Every row gives one point. The points of each table are mixes of a few directions, plus a little noise. Count the directions of each table, and those that both share. Where both have some left over, give the other angles between the two spaces (their principal angles), to ten degrees, smallest first.

First (7 x 3)
[[ -9  34  36]
 [ -5  21  23]
 [ 11 -30 -34]
 [ 31  39  24]
 [ 25 -27 -37]
 [-75 -15  17]
 [ 23 -22 -31]]
Second (6 x 3)
[[-13 -30 -24]
 [-72  15  44]
 [-18   8  15]
 [ 72   1 -29]
 [ 11  16  11]
 [ 19 -10 -17]]
Directions: first 2, second 2, shared 2

First (7 x 6)
[[ 25  18  12  35 -31 -23]
 [-40  20  11  19 -17  20]
 [-14  22 -27  -3 -29  15]
 [ 25   4 -44 -41  -6 -20]
 [-52   3  40  14  15  12]
 [ -2 -53   7 -67  84  -9]
 [ 58 -14   0  43 -17   5]]
Second (6 x 6)
[[-18  58  74   6  50   0]
 [  6 -18 -23  -2 -15   0]
 [-16  53  68   6  46   0]
 [ 13 -42 -53  -4 -36   0]
 [ 10 -32 -40  -3 -27   0]
 [  6 -20 -26  -2 -17   0]]
Directions: first 4, second 1, shared 0; angles 40

First (8 x 11)
[[ 26  36 -30   5  10   5  10 -28 -39 -19  10]
 [ 13  -3 -17  16  17  -5   0  -9  -9 -33 -49]
 [ -4  -4 -11  12  19  -4  -4  -6   4 -21 -43]
 [ 50 -13 -34  17  11  23  34  -7 -18 -30 -43]
 [ -7  44 -24   1  15   1  -3 -31 -24  -5  19]
 [-29   2   4 -20  -9  23  11  11  28  45  48]
 [ 27  -5  17   2 -20 -14  -5   7 -21  -5  10]
 [-74 -56  95 -31 -46 -31 -47  66  77  70  47]]
Second (11 x 11)
[[ 13  15   7 -12 -28  11   4   4 -23  20  62]
 [-39  -2  19   3  53 -52 -23 -28  37   7 -50]
 [ 19  47  -7 -22   4  33  29 -27   1   9  -8]
 [ 45  13 -14   4  16   0  25 -24 -23 -10 -17]
 [-49  43   1 -10  35 -19 -19 -35  20  12  -6]
 [  2 -41  -1  24  36 -36  -6  -2  14 -24 -69]
 [ 89 -12  28 -21 -54  26  44  21 -33  26  56]
 [-22 -24  15  -2 -17   4 -12  28  22   4  -1]
 [ 33 -35  25  10  -8 -49  -5   7 -28  15  46]
 [ -1   3 -55  11 -31  80  15  32 -11 -45 -24]
 [-92  -7 -16  15  -6   3 -50  25  21 -14   8]]
Directions: first 4, second 5, shared 3; angles 50

First (11 x 14)
[[  5 -29  13  22 -12 -24  23  -7 -18   1   2 -10   0  21]
 [ 59 -12  -1 -49   1 -58  13 -95   7  16   4  23   8  35]
 [-37  31  12  23  47 -10  50  41  64 -14  17  -2 -29 -10]
 [ -4 -34 -29  14  12  14 -42   6   3  14  -5   9  27  -3]
 [  0   9  38  10 -25  11   5   2 -27 -18 -15 -20  -3   8]
 [ 17 -13  11 -20  23 -17  53   6  -4 -33 -15 -26 -13   3]
 [-13  56  42   1 -15  24 -10  -5   7 -13  -8  -2  -9  -4]
 [ -3 -22 -79 -16  -6  30 -71  18 -10  41  14  28  23 -30]
 [-16  18 -24  -6  35  16 -15  22  41   1   4  12   0 -22]
 [  0  18  36  10 -38  15 -10  -7 -33  -8 -10 -11  -1   8]
 [ -2 -26 -20  13 -22  -2   6  20 -30  15  14  -3  -2   0]]
Second (10 x 14)
[[  8  -9  20 -15  11  18  -4  -2 -12  -9 -27  15  21 -20]
 [ 22 -27  -7  20  38 -12   5   5 -22   0 -49  35  17  -1]
 [-24  10  17 -22 -14  -7 -15  -5 -17   2  36 -16  17 -14]
 [-22  19  22  -3 -42 -24 -26   1 -12  19  66 -11 -25  12]
 [ -2  13  17 -26 -20   4  -5   5 -16   6  33 -25  -1 -13]
 [-16  -2  22 -23   3   1 -14  -7 -25  -4   8   0  34 -25]
 [  9  19 -42 -11  -5  -5  34  16   6   8  36 -66 -15   3]
 [ 51  12 -11   9 -22  41  29  18  52   0 -22 -13 -72  25]
 [  3 -23 -31  54  33  18  11 -20  66 -25 -84  59  -7  32]
 [-28 -13  -7  17  19 -35 -15 -11 -20   2   3  21  31   2]]
Directions: first 6, second 5, shared 0; angles 30, 40, 40, 60, 80
